Each row of a before or after table is a point. The points were changed in one or more steps. Then noise was added and the rows were shuffled. The steps act on columns, c1 being the first. Name the steps. A step turns or swaps two columns, mirrors them in a line or flattens them onto one, adds a multiple of one to another, or multiplies or shifts one. Angles are multiples of 10 degrees, from the lower column toward the higher: turns from -170 to 170, lines from 10 to 170 but not 90. Use the fewest steps. Two steps may share a column if one is a turn and the other turns, adds or multiplies; they go together, in the order done. Otherwise the lowest column goes first.
(in the rows, 128 means zero)

Before:
[[120 131 148]
 [147 213 206]
 [101  84 181]
 [112 137 133]
 [202  78  72]
 [190 119 142]
 [196 148 170]
 [ 95 112 120]
 [113  61 174]
 [144 116 116]
 [124 145 138]
 [143 115 210]
 [156  67 144]]
After (13 x 3):
[[ 88 181 103]
 [ 79 149 191]
 [ 33 121  84]
 [ 70 144 152]
 [141 142 141]
 [128 199 173]
 [153 198 116]
 [134 208 102]
 [154 132 101]
 [149 132 244]
 [107 127 117]
 [138 124 145]
 [147 125 132]]
Steps: turn c2 and c3 by -130 degrees; turn c1 and c3 by 160 degrees

Before (8 x 8):
[[ 95 135 142 139 168 114 129 131]
 [155 103 151 138 134 117 109 133]
 [156 143 142  81  76  40 115 112]
 [117 124 108 138 123 126 128 105]
 [142 122 114 115  81   7 129 133]
 [131 154 133 163 150 143  85 154]
 [141 158 133 156 142  98 152 125]
 [161 151 113 142 188 116  91 125]]
After, 8 rows:
[[144 126 112 139 130 239 136 171]
 [157 106 154 107 123 147 108 116]
 [117 123 103 123 129 107 126 152]
 [139 157 135 109 127 154 159 147]
 [132 153 134  85 121 129  96  96]
 [101 134 144 115 128 133 131 148]
 [158 153 119 101 129 140  94 123]
 [157 143 144 161 127 202 103 179]]
Steps: add 0.5 times c1 to c8; turn c6 and c8 by -150 degrees; mirror c4 and c7 in the line at 80 degrees; multiply c5 by 0

Before, 11 rows:
[[100 179 148 170 151  68  86 112 112 134  81 111 173 176]
 [ 74 146 102  59 203 180 152 115 159 166 179 101 100  99]
 [186  87 162  96 110 165 112  71 114 167  81 170 165  61]
 [109 121 169  68  83 148 123 165 172 136 143 114 121 184]
 [ 67 181  70  84 117  81 145  82 139 177 125 167 182 182]
 [ 76 182 161  89 209 121  86 152 103 153 178 199 141 141]
 [144 121 187  69 112  56  77 120  90  85 110 229  83  96]
 [178 173  69 155  93 173 143 142  98 120 158 142 124 160]
 [102 188 130  59 103 183 164 156 145 127 107 118 140 115]
 [171  70  71  60 155 173 136  42 111  68 106 135 142 159]
 [ 97 138 155 160 125  82 139 134 194 150 195 233 169 127]]
After:
[[150 121  82  69 144  57  80 121  91  70 109 230 106  99]
 [ 41  70 126  89  92 119  85 155 102 148 179 201 128 144]
 [ 48 116 151  54  89 184 146 115 157 152 185  96  99 101]
 [146  71 143  56  98 178 162 158 144 134 106 121 140 116]
 [154 153  90  96 180 156 110  69 114 177  81 170 144  60]
 [128 112 113 158  96  83 139 138 192 165 194 237 156 132]
 [169 122  96  67 102 147 123 169 173 128 143 113 125 186]
 [171 100 182 155 178 173 141 137  99 117 157 142 130 156]
 [124  92 186  85  62  80 147  82 136 189 128 169 148 177]
 [108 194 145  61 175 180 137  44 109  79 112 129 147 159]
 [101  76 133 175 104  67  86 111 114 141  86 118 162 177]]
Steps: turn c1 and c5 by 80 degrees; multiply c3 by 0.7; turn c2 and c3 by 160 degrees; turn c10 and c13 by -20 degrees; multiply c13 by 0.7

Before (14 x 24):
[[148 106 124 108 110 147 148 134 153  95 124 133 152 117 118 127 125 102
  125 124 145 119 120 108]
 [169 101 134 130 143 128 111 175 111 106 118 157 140 183 149  63 150 135
  122 122 141 125 116 145]
 [119 128 154 104 148 111 121 193 123 124 114 183 119 134 116 143 135 109
  121 127 115 148 156 141]
 [161 132 111 129 137 153 106 139 140 149 137 118 138 107 116 124 136 113
  120 115 118 130 122 127]
 [139 134 100 123 131  99 110 140 137 102 135 129 127 147 133 116 154 107
  129 108 115 131 119 117]
 [123 115 168  99 143 120 105 144 110 140 132 100 136 116 136 144 127 130
  128 137 151  98 149 143]
 [143 135 121 153 121 146 140 149  96 143 144 147 132 132 119 124 129 122
  161  75 147 139 125 150]
 [133 135 137 119 132 147 135 163 114 127 124 115 113 153 148 101 116 145
  112 138 142 142 130 156]
 [127 134 141 141 138 100 158 169 126 133 121 138 106 121 107 119 114 132
  112 136 128 126 126 105]
 [104 121 185 122 134 123 128 144 121 120 129 149 139 133 112  97 125  67
  132 103 147 147 132 132]
 [154 145 104 150 125  96 131 129 114 142 101 111 124 147 118 147 117 101
  142 101 138 129 112 131]
 [122 132  98 135 139 133 137 144 130 124 136 146 127 140 119 145 100 143
  122 105 126 100 131 155]
 [154 122 121 140 148 130 142 158 134 138 140 186 114 141 154 150 140 154
  140 134 129 124 115 107]
 [133 122 150 132 140 147 119 157  93 145 106 113  95 128 143 133 112 120
  156 117 181 124 137 137]]
After:
[[132 125 149 133 134 148 118 157  73 145 107 113  95 126 145 117 110 121
  173 116 250 117 137 137]
 [148 108 124 107 124 148 148 135 168  97 124 134 153 118 119 145 127  99
  131 124 179 103 118 108]
 [153 122 121 140 154 132 141 155 138 139 141 183 115 151 154 113 141 154
  140 133 118 118 115 106]
 [126 135 140 142 123 101 159 171 125 132 120 139 107 121 106 116 114 131
  114 135 144 123 127 106]
 [133 136 138 119 102 148 136 162 107 126 124 111 112 152 149 118 116 146
  116 138 185 165 131 155]
 [119 117 170  98 148 120 103 143  99 140 132 103 137 110 135 115 129 128
  134 138 193  54 148 141]
 [169 102 136 129  66 128 110 176 102 106 116 147 140 184 147 101 149 134
  128 121 173 120 116 144]
 [104 120 185 122  98 124 126 144 117 119 129 148 139 138 111 116 126  68
  138 104 180 177 132 132]
 [159 131 112 129 127 153 106 137 148 148 139 121 138 104 114 117 136 113
  116 115 109 133 122 128]
 [154 147 103 149 146  96 132 128 106 141 103 109 124 143 118 134 117 101
  143 103 139 131 112 130]
 [119 127 154 103 143 111 121 193 119 125 115 181 117 146 118 112 137 108
  118 127  96 178 154 140]
 [141 134 121 153 122 148 141 150  76 143 145 144 133 135 121 133 129 120
  168  73 146 156 124 149]
 [123 133 100 135 148 133 134 145 133 123 137 143 125 143 120 120 100 141
  123 106 128  57 131 155]
 [138 132 100 123 118  96 110 140 142 101 136 125 126 147 131 122 153 107
  125 107  90 134 119 115]]
Steps: turn c5 and c16 by -80 degrees; multiply c9 by 1.6; turn c12 and c14 by 10 degrees; turn c19 and c21 by -20 degrees; multiply c21 by 3; multiply c22 by 2.5
